Rows are points. Each table stands for the endless flat space through its points: a line for two points, a plane for three, and so on. Write the one point that lies in both, or say that there is none.
(in the rows, 128 means zero)

First:
[[162 157 146  89]
 [168 148 142  91]]
Second:
[[136 164 158  83]
 [176 168 142  91]]
They share: [156 166 150  87]

First, 3 rows:
[[150 134 158 130 121 188]
 [128 159 153 142 161 157]
 [129 149 128 136 106 155]]
Second, 3 rows:
[[156 158 114 152  86 104]
 [118 157 120 132 132 146]
 [130 151 100 124 112 134]]
They share: [120 161 131 142 133 143]

First (3 x 8):
[[127 102 127 165 147 127 162 153]
 [130 111 137 214 129 114 169 128]
 [ 88  90 112 168 171  91 126 123]]
Second:
[[102 111 114 168 149 105 130 133]
 [129 100 145 130 156 135 132 141]
 [ 78 114  84 198 146  75 130 127]]
They share: no point

First:
[[124 108 109 152 146 100 136 133 156]
 [151  95 110 128 143  92 119 138 162]
 [186  60 165 108 118 142 124 153 142]]
Second (2 x 9):
[[149  97 158 121 150 111 162 140 146]
 [152 104 165 116 156 101 172 142 144]]
They share: no point

First, 2 rows:
[[179 105 128  71 143 184  98  78 109 113 162]
 [188  98 124  60 147 193  88  67 107 114 167]]
Second, 2 rows:
[[179 142 102  81 159 187 128 101 111 129 182]
 [170 136 111  83 149 180 125 101 111 124 174]]
They share: no point

First:
[[129 141 118 133 143 147 134 131 129  85  79  93 126 153]
 [138 148 122 142 145 148 137 132 133  87  84  99 133 144]
 [174 160 150 168 131 142 155 116 139  87  76 105 147 140]]
Second, 2 rows:
[[171 165 152 181 140 148 153 145 114  74  88 104 121 147]
 [168 166 145 172 140 151 148 142 122  81  89 107 132 140]]
They share: no point

First:
[[129 135 110 110 165 164 106 137 118 127 154 130 115 140 137  98  96 126]
 [120 103  59  81 161 127 110 181  91 139 142  94  72  78 137  78 136 126]
 [134 143 117 119 163 171 106 129 125 121 156 138 124 150 141 102  92 124]]
Second:
[[122 116  98 105 212 159  99 127 123 159 144 104  70 133 147 113 131 108]
 [137  96 133 125 172 214  94 147 128 164 144  94  95  93  97  93  96 108]
 [123 116  91  93 144 160 108 159  98 118 148 126  97 113 141  89  94 128]]
They share: no point

First (2 x 20):
[[157 125 137 129 139 128 152  99  95  74 128 138 163 151 147 152  77 157
  130 127]
 [154 117 138 131 138 125 150  99  97  67 135 133 166 161 141 159  68 165
  127 137]]
Second, 2 rows:
[[149 133 133 129 129 140 160  85  77  86 132 144 141 119 151 134 107 137
  118 101]
 [170 145 136 123 147 131 154 106  98  89 105 150 165 137 163 140  89 143
  145 110]]
They share: [163 141 135 125 141 134 156  99  91  88 114 148 157 131 159 138  95 141
 136 107]

First:
[[168  98 135 117 105  87  98 168 113 170 143 159 112 129 158 141  95 134
  132 127  93 144 126  90]
 [156  82 159 121 113 131 122 136  73 146 155 139 152 137 126 177  63 106
  132 159  73 144 122  82]]
Second:
[[157  85 137 122 113 104 101 156 106 173 154 162 120 136 147 153  90 123
  123 145  84 134 125  78]
 [173 103 145 114 101  92 107 164 100 155 138 146 124 126 153 147  84 131
  141 125  92 154 125  98]]
They share: [165  94 141 118 107  98 104 160 103 164 146 154 122 131 150 150  87 127
 132 135  88 144 125  88]

First (2 x 24):
[[104 153 113 162 115 137 148 156 100 105 133 149 164  81 136  94 108  91
  125 147 144 126  93 144]
 [ 64 123 103 132 165 132 138 176 135  60 178 129 114 136 166 149 163 146
  155 117 104 146 103 189]]
Second:
[[ 89 163  97 150 143 122 143 158 101 115 154 155 153 100 136 104 154 112
  150 143 123 149 104 168]
 [ 87 154 100 148 141 131 145 164 108 105 151 150 144  97 146 107 145 110
  143 135 121 144  97 164]]
They share: no point

First, 3 rows:
[[ 84  60 128 106 127  64 146 113 203 145  79 107 105 174 155 138 115 109
  112 162  93 123 146  49]
 [104 100 133 105 102  83 123 110 168 123 111  95 138 176 139 150 154 152
  103 178 114  97 121  84]
 [124 110  93 116 107 114 136 128 178 185  74 137 105 139 165 153 160 159
   97 107 138 143 111  89]]
Second:
[[ 94 117  84 121  63  77 133 106 168 162 119 125 119 178 185 180 126 121
  102 145 114 145  92 103]
 [112 107 104 119  83  89 125 110 168 160 111 121 129 164 167 164 146 141
  102 141 122 123 108  93]
 [ 99 109  83 129  55  72 128 100 168 172 128 131 126 176 194 183 120 111
  105 137 112 142  95 100]]
They share: [116 110 115 110 101 100 126 118 168 149  98 113 127 159 149 153 162 161
  99 147 128 115 113  91]

First, 3 rows:
[[128 118 188 150  94  84 158 156 148 104 165 113 176 166 157 137  84 120
   83 101 154 128 138 148]
 [134  96 204 166 102  74 158 144 160  86 181 109 168 176 177 147  92 108
   95 121 168 140 130 130]
 [141  53 176 186 110  93 154 142 170 117 153  99 144 185 203 108 104  74
  121 151 147 154 106 141]]
Second, 2 rows:
[[143  97 179 168  84  91 153 184 131 137 144 112 144 155 154  95  98  96
   93  98 142 130 107 167]
 [151 102 188 170  74  84 153 193 122 143 151 119 138 148 151  94 102  94
   91  87 149 132 102 168]]
They share: no point

First:
[[142  99  97 112 108 137 150 107 145  87 126 141 141 129 115 108 123 128
  172 123 157 128 157 128]
 [158  91  79 126  96 121 148 127 165  67 108 147 143 115 135 110 105 128
  186 107 141 122 169 116]]
Second (3 x 24):
[[128 123  98 127 120 159 115 101 105 103 143 126 158 146 109 123 166 138
  167 163 129 137 151 132]
 [167 115 130  96 153 106 139 121 132 124 165 132 137 115  93 131 135  83
  162 113 171 122 193 167]
 [140  83 114  83 108 131 187  93 165  91 127 150 122 126 101  91  98 118
  163  99 201 125 151 136]]
They share: [134 103 106 105 114 145 151  97 135  97 135 138 140 136 105 107 132 128
 165 131 165 131 151 134]

First, 3 rows:
[[189 114 110 171 113 141 158 161 123  98 145 168 123 157 125 109 140 164
  174 133 136 111 144 173]
 [168 146 128 170 144 141 176 143 102 117 166 187 111 164 135  97 116 185
  151 142 168 119 130 137]
 [154 140 115 147 150 148 149 149 123 127 180 162 108 171 148 115 124 164
  161 153 183 100 158 135]]
Second (3 x 24):
[[141 152  96 116 105 115 136 171 150  75 152 161 107 150 149 141 122 134
  206 167 167  83 176 163]
 [187 112 122 181 157 170 157 143 110 147 176 162 119 175 134  95 142 178
  140 134 167 117 144 142]
 [161 104 114 172 141 137 170 155 102 113 194 149 117 202 131 121 102 200
  162 101 123  93 120 151]]
They share: [167 128 111 154 135 146 149 155 126 116 167 161 114 166 140 115 132 161
 168 146 165 102 156 151]

First, 4 rows:
[[142 158 188 176 108  62 159 126 152  82 125 110 145 142 106 149  45 116
  189 142 124 114  53 136]
 [208 104 170 182  84 104 183 108 170 148  95 134 175  88 106 191  87 128
  189 148 148 168 119 154]
 [172 120 156 162 102  94 157 132 162 138  99 136 167 104  96 157  95 124
  171 126 140 134 111 132]
 [159  93 122 125  93 130 146 141 175 174  82 179 170  93  71 155 140 136
  136 104 142 108 166 100]]
Second:
[[171 123 162 158  86  68 178 144 153  97 129 157 179 117  87 160  64 107
  165 144 126 113 127 132]
 [159 135 170 146  98 108 138 120 173 125  93 133 147 125  87 152  88 139
  177 120 130 121  87 108]]
They share: no point

First (2 x 24):
[[174 157  89 110 135 172 134 135  99 105 105  89  87 161 159 104 148 104
  123 108 170 134  89 130]
 [150 169  85 130 175 136 114 159 115  73 141 105 115 117 179 136 152  80
  163  88 158 146 117 138]]
Second (2 x 24):
[[173 162 111 131 143 166 153 131  98  87 112  77 102 160 185 104 128  94
  104 113 159 136  97 133]
 [169 154  75 115 163 162 109 167  98  99 100 117  86 140 141 132 156  98
  144  93 191 128  85 125]]
They share: no point

First (3 x 24):
[[164 156 102 181 116  89 165 138 143 155 180 129  88 154 121 149 148 158
   83 129  91 107 117 107]
 [146 176 108 163 110 121 129  88 123 149 164 111 124 134 131 155 170 110
   83 169  93 109 111 109]
 [140 187 105 157  95 120 132  86 115 143 160  96 127 135 138 149 183 101
   68 173 101 120 105 120]]
Second, 3 rows:
[[140 200  92 126 115 148 135  53 151 145 186  93 127 146 133 144 178  99
  111 147 133 109 117  81]
 [131 191 107 156 127 127 111  77 133 151 159  99 124 125 136 144 160 129
  102 138 112  91  96  93]
 [146 142 110 226  99  98 127 145 123 169 140 129 113 128 111 164 158 135
   81 157  63 101  95 137]]
They share: no point

First, 4 rows:
[[174 177 159 109 116 122  82 120  99 110  67  85 140 103 118 118 134 100
   96  92 113 156 175 141]
 [102 163 129 151 155 200 114 110 103  97 145 118 126  58 113 126  98 109
  103  91 143  90 139 120]
 [132 187 150 139 122 176 102  95 118  88 127  88 120  67 134 102 119 103
  118 106 149 117 166 111]
 [112 129 138 129 177 122 126 151 124 147  61 127 154 138 109 174 137 118
   77 105  83 145 124 178]]
Second:
[[122 166 129 150 138 133 127 115 119 126  97 100 162 124 111 166 132 105
   90  96 113 117 138 175]
 [132 139 145 135 169 119 153 100 150 114 117  94 129 144 138 140 132  80
   70  81 135 132 129 129]
 [128 125 153 129 167 131 133 110 148 114 101 106 111 128 144 120 124  86
   86  91 123 154 135 117]]
They share: no point

First, 2 rows:
[[146 100  99 108 157 108 111 181  98 105 130 150 112 166 150 174 116 115
  123 100 122 154 122 153]
 [116 100  84 108 112 113 111 151  73 120 175 135 127 146 105 134 166  95
  163 150 127 104  77 153]]
Second:
[[133 108  87 122 149 108  99 172  80  96 148 142 104 151 143 151 137 101
  135 120 138 131 104 146]
 [137  96  95 102 139 106 119 168  86 108 132 138 126 161 135 159 149 113
  137 118 118 143 106 168]]
They share: no point

First:
[[110 156 147 116 114 169 149  83 153 120 121 145 145  96 112 143 155  87
  114 177 140 106 111 115]
 [ 94 152 157 128 122 171 151  73 131 114 125 147 157 110 104 157 163  71
  128 195 142 100 111  99]]
Second:
[[131 143 130 117 107 164 151  87 161 125 113 158 130  93 114 145 155  94
  116 178 149  98  97 110]
 [121 161 144 111  97 176 157 105 169 127 133 140 130  93 104 141 161 110
  114 160 139 120 109 128]]
They share: no point

First (4 x 24):
[[135  97 196 173 132 161 185 144  86 116  89 164 135  91 116 188 163 128
  199 126 134 158 111 166]
 [128  92 155 129 129 185 200 152  51  87 139 155 116  31  88 179 192 189
  151 129 117 161 133  88]
 [144 138 137 145  71 153 154 116  89  89 159 159 110  91  74 159 180 149
  143  89 113 105  91 124]
 [191  71 167 146 168 149 188 125 107 139 111 167 113  66 146 166 133 136
  189 169 117 198 113 141]]
Second, 4 rows:
[[165 112 186 178  33 185 215 115  71 122 169 198  94  53  68 234 116 108
  184 106 167  90  67 110]
 [157 120 140 129 112 159 153 132 117  91 135 165 121  87 105 156 184 148
  158 103 116 136 100 146]
 [127 129 149 158 142 118 138 127  93 104 101 128 129 117 107 130 194 148
  164 117  88 164 117 159]
 [155 143 127 125  89 154 160 140 127  93 155 165 100  55  82 180 180 128
  168  94 131 134  82 125]]
They share: [149 118 159 155 101 153 166 124  93 105 131 162 118  91  97 168 167 138
 167 110 120 132  98 142]

First:
[[ 96 100 106 172  75 107  96 117 160  77 100 176 180 127  94 111 126 103
  133 148 142 180 144 115]
 [ 96 107 110 165  82 107  99 116 149  84 101 166 171 117  97 116 117 112
  143 149 133 174 136 108]]
Second:
[[124 146 108 178  84  80  86 101 133 100  99 198 150 159  84 157 124 103
  150 119 108 200 118  96]
 [ 87 110 134 150  91 109 126 125 107 105 134 137 125  84  80 100  73 148
  141 136 148 153 121  59]
 [ 75  94 130 142  93 123 126 129 121  95 124 121 145  64  96  88  77 148
  147 158 148 141 129  77]]
They share: [ 96 114 114 158  89 107 102 115 138  91 102 156 162 107 100 121 108 121
 153 150 124 168 128 101]

First:
[[157  65 104 147 104 116 100 143  67  67  94 123 158 124 166 123  83 174
  124 149 213  72 122 120]
 [134  87 122 143 124 119  94 142  93  78 101 151 154 131 161 110  90 158
  145 130 176 101 104 124]
 [137 102 150 143 156 105 101 151 108  92 107 151 141 156 172 106 104 156
  156 116 171 106 106 133]
 [ 93  93 114 151 111 149  83 138 106  75  93 185 154 107 132  82  90 138
  154 124 140 133  92 130]]
Second, 4 rows:
[[ 81  92 128 164 190 125  77 115 117 109  76 175 135 149 142 130  87 161
  207 144 143 144  67 145]
 [105  76 122 149 177 124  98 108 139  98  92 179 139 125 164 149  93 160
  176 115 132 105  84 137]
 [117  75 137 146 149 138 104 122 110 123 108 144 146 131 147 126  75 156
  145  86 142  93  74 150]
 [103  96 139 154 162 126  85 132 101 112  94 155 143 151 143 111  83 156
  177 123 154 129  73 144]]
They share: [129 102 140 139 145 112  94 144 109  88 108 161 149 145 166 107  97 152
 158 117 160 113  96 127]

First:
[[ 82 159 185 149 114 133 162 166 145 164  94 133 151 109 134  90 113 131
  150 120 104 168 116 154]
 [112 174 130 169  69  93 162 116 175 174 114 143 146  89 169 115  98  86
  130 105  64 143 116 129]]
Second (2 x 24):
[[103 162 151 136  93 150 162 128 166 147  93 113 176  80 145 118 110 140
  163 144  97 167  86 165]
 [100 163 155 143  94 139 162 134 163 154  96 121 167  87 146 112 109 131
  156 134  94 164  96 158]]
They share: [ 94 165 163 157  96 117 162 146 157 168 102 137 149 101 148 100 107 113
 142 114  88 158 116 144]

First, 4 rows:
[[144  96  89 157 128 165 136  70 135 157 125 163  89  67 129  69 150 149
  112 125 173 133 163  94]
 [152 111 144 109 111 126 161 103 174 118 127 145  73 115  62 134 132 188
   85 102 106 106 104 157]
 [155 115 139 113 112 129 153 109 172 125 134 150  81 112  71 125 139 180
   88 111 116 110 113 151]
 [134  94 117 125 136 157 154  84 169 125 103 145  73 101  69 133 120 179
   80  97 107 111 127 144]]
Second (2 x 24):
[[141 120 111 127 146 140 102 101 165 169 105 147  70 102  89  94 169 189
   81 121 140 132 143 101]
 [145 114 111 129 138 152 122 107 167 151 121 155  88 100  89 106 151 169
   85 123 134 124 145 123]]
They share: [147 111 111 130 134 158 132 110 168 142 129 159  97  99  89 112 142 159
  87 124 131 120 146 134]

First:
[[101 165 115 117 106 116 142 111  88 107 187 174 132 154 121 185  92 172
   97 150 178  91 190  88]
 [104 138 121 147 119 130  74 122  98 130 145 151 104 168 102 147  87 170
   67  85 140  62 159 133]
 [ 83 141 121 165 128 100  44 119 110 133 127 166 128 156  81 135 114 152
   97  58 122  89 138 136]
 [100 149  82 157  93  92  81 143 151  96 125 174 178 159  81 164 143 114
  137 100 166 130 112  92]]
Second:
[[106 146 102 146  95 101  90 128 120 106 142 171 145 157  91 172 110 145
  110 101 169 111 148  94]
 [ 94 162  94 134 123 137 118 136 124 110 162 155 149 173 119 148 126 141
   98 141 149  71 136 122]]
They share: [103 150 100 143 102 110  97 130 121 107 147 167 146 161  98 166 114 144
 107 111 164 101 145 101]

First (2 x 24):
[[137 169 169 134 146 123 141 165 118 124  97 175 161 134  98 146 122 145
  102 154 105 101 131 148]
 [157 169 133 118 138 159 153 129 162 132 101 143 153 110  58 182 158 153
   90 142 121 137 135 124]]
Second, 3 rows:
[[134 144 171 133 174 161 141 155  85 140  89 172 140 102  92 178  93 167
   97 123 102  76 114 166]
 [158 142 135 144 149 134 137 158 119 107 107 149 171 136  74 141 134 158
   90 129 128 120 157 134]
 [174 136 115 155 138 123 131 161 131  90 117 136 190 154  62 122 155 159
   87 127 144 144 184 120]]
They share: no point

First:
[[ 98 133 157  79 151 135  86 118  82 145 156 181 104 106 106 159 144  94
  116 132  97 142  88 137]
 [ 83 145 124 109 175 126  65 124 109 142 153 148  89 136  94 153 165  82
  128 105  88 121 115 149]
 [ 89 149 119 115 175 132  75 117 105 143 145 147  91 131  85 142 162  90
  124 105  93 123 113 156]]
Second (2 x 24):
[[103 139 143  99 173 126  85 117 101 143 149 165  85 127 107 156 144 100
  138 129 107 159  87 138]
 [105 138 144 101 180 120  83 119 108 142 150 163  77 135 114 161 142 101
  149 132 111 170  83 133]]
They share: [ 99 141 141  95 159 138  89 113  87 145 147 169 101 111  93 146 148  98
 116 123  99 137  95 148]

First:
[[164 110 149 159 114 146 143 114 164  80 114 121 153 120  72 147  96 183
  101 157 120  91 110 120]
 [ 95 175 127 176  76 145  48  91 175 117 120 127  92  76 150 142  73 133
  117 154  86 109 106  61]
 [ 92 150 166 119  72  98  58 142 146 162 114 179 119  75 121 103  80 154
   87 151  53  78 159  97]
 [144 171 140 164  84 174 108 115 124  76  67 105 118  80  86 101  94 137
   95 194 139 128 109  80]
 [135 133 132 134  94 128 108 166 171 107 120 151 137 103  96 119  75 144
   91 163  99 118 163 104]]
Second (3 x 24):
[[108 162 135 182  66 144  97 113 151 128 105 122 152  64  91 161 126 147
  107 148 137  98 122  82]
 [128 142 135 180  76 148 101 127 169 132 111 110 146  60  75 153 124 133
  115 160 119  82 112  70]
 [138 127 155 139  96 140  83 109 143 104 104 124 103 113  87 104  73 176
  114 186  65  89  87  99]]
They share: no point

First, 4 rows:
[[112  91 148 147  96 146 141 160 121 128  72  88 109 117 125 198 143 160
  119 134 127 116 111 153]
 [161  88 111 115 135 153 142 119  98 114 124 133  90  58 182 161 171 128
  181 186  77 146  85 101]
 [129 130  83  65 129 154 182 177  72  88 170 106  32 119 134 124 178  72
  147 169  72 125 104  70]
 [ 63 122 123 133  73 126 160 183  82 102  88  56  86 145  84 158 146 136
   71  97 136 107 134 136]]
Second (4 x 24):
[[126 118 102  87  82 121 123 137  79  82 124  82  88  87 155 156 176 145
  143 151 115  97 127 114]
 [156 118 127 104  92 170 121 145 102 122 127  64  57 152 129 187 181 109
  105 158  97 151 140 117]
 [135 112 104 100  86 114 145 110  88  88 119  80  77  99 119 161 164 118
  123 142 111 107 123  95]
 [114  95 146 152 126 194 138 196 107 149  94 104  93 125 158 181 162 145
  127 156  94 170 103 154]]
They share: [117 101 120 127 106 141 148 147  94 111 103  98  92  97 138 164 158 136
 131 145 106 128 107 121]

First (3 x 24):
[[ 96 141 116 119 156  99 131 181  86 149 109  74  63 105 128  96 147  95
  158 142 148 143 131 109]
 [ 67 156 105 117 181  79 107 181 110 143 140  73  68 106 147  95 155  93
  123 146 158 160 130  75]
 [107 139 118 120 148 105 137 179  81 152  99  77  64 106 123  99 143  95
  166 141 142 136 132 118]]
Second (2 x 24):
[[121 191 109 135 174 103 112 158  91 163 121 127  76  91 124 102 115 120
   96 181 161 123 140  79]
 [ 96 156  84 120 144  88 122 173 126 158 111  87  91 136 164 117 135  70
  136 126 106 128 140  94]]
They share: no point

First, 3 rows:
[[143 145 150 136  74 127 125  94 124 103 178 114  72 137 125 155 163 132
  124 149  90 115 134 139]
 [122 172 156 121 101 121 113  76 151 133 151  81  99 125 116 176 130 129
   97 122  75 112 146 106]
 [120 174 158 113 117 137 115  86 163 131 133  95 119 139 116 184 128 125
   87 124  89 130 158 118]]
Second (4 x 24):
[[163 165 145  66  95 170 173  95 121 101 153 101 113 105 119 158 137 127
  112  97  45 132 181 184]
 [161 176 171 110 156 154 142  46 156 113 155  64 110 112 156 123 148 152
  121 122  78 175 144 158]
 [131 156 126 105  61 119 122 121  91  98 125 139  60 152 126 213 153 122
  121  97  73 100 149 133]
 [149 152 187 114 112 158 146  82 176 125 187  72 122 124 128 103 144 132
   85 162 106 143 152 162]]
They share: no point

First:
[[176 115 128 139 160 167  90 113 149  95 109 136 120 166 144 154 145  99
  148  69 141  90 110  95]
 [134 121  68  85 142 161 126 101 119 155 139 172  96 124 156 184  97 105
  124 105  99  96  74  95]]
Second (3 x 24):
[[138 107  94  94 157 149 119 101 139 131 120 157 102 156 155 154 127 107
  140  75 134  96  84 119]
 [167 129 121 127 154 176 100 107 128 142 115 149 121 122 124 174 139  85
  117  96 108  97  91  83]
 [135 103 115 113 158 180 122  89 136 154 105 133 119 124 112 164 153 101
  101  88 126  79  65 121]]
They share: no point

First:
[[190  92 167 165 151 111 157 194 134 104 134 176 143 159 113  83 112  92
  123 160 121 155  95 106]
 [108 116 167 149 109 201 133 126  96 108  82 114 193 121 111 115 112 158
   63 118 185 153 167 140]
 [125 115 165 154 116 183 137 138 103 107  92 128 183 126 112 107 114 146
   73 127 173 150 153 136]]
Second (6 x 24):
[[107  97 180 140 163 157 164 154 129 121 123 138 172 118 135  89  73 131
   75 165 134 167 109 133]
 [ 87  76 184 135 113 177 141 141 112 126  98 163 171 178 141  98  50 120
  107 142 135 196 123  94]
 [180  78 128 134 125 158 150 147  41  98 108 187 155 170 117 103 127 135
   75  88 140 125 160 101]
 [188 121 186 149 100 216  68 126 157  94 143 104 225 148  68 111 117 105
  187 139 192 197 114  91]
 [200  87 131 146 141 155 151 150  51  91 118 161 159 143 106  86 150 139
   67  91 145 114 145 118]
 [109 110 157 114 172 146 172 161 130 121 133 180 175 121 141 145  55 130
   83 182 136 153 148 129]]
They share: no point

First (2 x 24):
[[135 147 132 147 124 167 152 139 162  82 122  92  75 101 130 151 134 133
   94 142 136 130 134  81]
 [159 115 124 155 120 147 172 179 126 114 130 116 103 141 142 163 114 129
  126 178 104 150  98 109]]
Second (3 x 24):
[[160 137 127 182 103 155 165 167 114  80 109  99  88 145 122 129 141 106
  106 135 135 141  77  78]
 [150 139 121 130 137 169 163 145 166 126 153  95  86 109 162 197  97 148
  116 169 119 131 151 108]
 [151 128 136 158 100 140 168 152 132 101 121 105  73 115 128 183 135 139
   97 132 123 150 128  99]]
They share: no point

First, 5 rows:
[[139 106 159  74 161 149  77 174 140 126 110  82  92 158 145  61  86 196
   52 117 155 140 173  77]
 [125 104 125 125 116 122 154 156 164 107 114  72 163 135 141 111 132 152
  126 147 158 112 173 169]
 [ 95 131 121 142 139  97 203 139 164 156 155 112 172 153 139 122 169 122
  151  96 169 106 117 214]
 [113  96 128 111 138 127 129 164 160 117 100  68 127 158 122 105 113 154
   75 135 160 118 187 125]
 [111 126 152  88 151 138 122 159 145 161 124  89 108 173 141  87 123 170
   65  99 159 133 152 115]]
Second:
[[109 107 111 156 169 116 134 166 154 155 149 123 128 128  95 124 162 141
  137 134 174  94 151 140]
 [126  78 113 138 155 103 148 173 166 146 171 103 156 139  90 135 168 165
  133 137 169  80 162 158]
 [ 78 178 130 135 156 128 135 147 129 126  71 125  96 129 166  62  94 113
  107  95 153 159 141 150]
 [ 96 130 122  68 133  93 159 175 152 118  97  97 143 177 179  75  90 161
   84 103 143 141 188 193]]
They share: no point

First (5 x 24):
[[136 124 113 150 131 106 179  95 150 116 129 160  86 182 131  85 157 156
  113 130 141  89 110  77]
 [125 102 141 180 127 100 165  91 147  88  99 141 114 163 158 165 189 156
  173 142 187  97 145 148]
 [117 118 145 192 142 109 150  87 166 119 117 134 102 175 129 151 200 154
  182 156 178 102 131 135]
 [160 126  82 114 110  61 178 120 111  47  91 155 108 141 168 124 118 159
   63  71 180  63 155  96]
 [147  80 164 156 115 100 187 128 184 128 149 142 140 162 155  70 176 103
  127 122 169  95  71  92]]
Second:
[[123 150 127 160 166  52 191 113 176  73 148 161  78 212 111 109 153 191
  140 106 126  50 134 113]
 [132 137 130 160 155  67 181 109 170  85 142 159  88 193 124 105 161 174
  136 112 138  66 127 109]
 [129 131 133 156 144  76 178 117 171  87 133 154  91 186 131 101 158 165
  129 111 147  61 120 112]
 [109 129 105 148 120  76 196 125 157 103 119 116 113 202 107 141 136 149
  119 113 181  63 124  94]]
They share: [139 114 129 156 127  94 169 109 158 108 125 144 110 165 141 107 166 140
 124 121 169  88 114 100]

First (5 x 24):
[[190 116 134 172  96 133 150  76 171 118  78 141 158 133 176  92 116  97
  150  60 131 101  95 144]
 [159  77 132 186 109  92 120  99 113 135  53 179 142 164 165  91  72 130
  175  95 123  50  71 106]
 [182  92 144 176 140  75  94 132 113 130 102 193 182 155 152  94 104 115
  168 148 141  77  99  64]
 [139  86 166 151 123  85  88 149 127 138 104 183 151 183 126 111  93 121
  151 129 163  65  81  89]
 [157 111 152 154 131 162  84 133 181  73 147 159 178 178 127 117 180  76
  125  89 171 124 143 146]]
Second:
[[153 140 194 128  32 141 114 102 190 123  93 216 147 152 120  59 122  63
  136 100 156 156 163 150]
 [155 136 210 179  73 103 109  91 137  84  80 226 134 133 164  83 104  55
  127 147 134 105 145 123]
 [144 150 196 129 129 138  81 110 186 119 102 148 201 177 158  94  66 140
  122  69 142  94  81 119]
 [174 111 131 109  59 127 157 129 184 154 140 148 184 165 124  95 118 111
  141  65 138 142 126 165]
 [180 106 168 168  56  84 142 107 137  98  73 240 104 150 130 100 174  36
  161 126 176 121 153 122]
 [170 106 134 138 145  97 125 138 158 138 113 119 193 188 152 140 103 159
  148  39 172  87  48 107]
 [169  77 101  73 133 152 165 110 183 135 168  96 151 175 130  98 140  86
  140 131  60  29 104 153]]
They share: no point

First, 2 rows:
[[184 133 157 199 105 124 128  80  81 154 154 120 139 144 161 110 150 106
  112 118 138 117 115  93]
 [154  93 132 149 130 134  88 130 101 134 169  80 164 124 106 150 145 106
   92  78 183  67 130 113]]
Second:
[[154 106 154 184  87 106 134 101 114 139 169  78 139 117 107 101 132 109
   76  97 186  84 133 108]
 [134 108 158 172  67  86 146 103 108 119 151  94 131 115  95  97 146  91
   86 103 202  62 137 124]
 [186 107 138 181 140 150  92 108  99 162 181  80 162 134 140 138 133 124
   90  88 149 109 120  89]]
They share: [166 109 142 169 120 130 104 110  93 142 163  96 154 132 128 134 147 106
 100  94 165  87 124 105]

First, 4 rows:
[[133 142 143  83 162 192 118  91  68 126 100 156 114 112 127 155 151  92
   86 146 149 124 152 106]
 [123 152 135 119 146 168 162 117 112 108 132 174 118 122 131 185 115 110
  134 166 161  86 186  64]
 [116 175 171  85 194 156 124  92  66 137  84 209  84 113 121 134 125 137
   78 116 163 149 141 113]
 [124 205 205  56 171 115 129  69  90 139  96 187  73 111  77 149 111 186
  114 120 199 185 130 134]]
Second, 3 rows:
[[153 169 132  76 151 159 141  92  96 133 102 175  94  99 107 169 128 134
   84 151 177 124 136  84]
 [158 137 121  77 127 155 158 103  97 153 121 174  90 102 109 139 154 152
   89 149 186 115 132 104]
 [119 150 162  93 156 168 136  97  85 123 117 165 110 122 120 156 136 118
  120 145 162 125 166 109]]
They share: [128 160 155  88 158 166 135  94  88 123 110 168 106 115 116 164 130 120
 109 147 165 126 158  99]
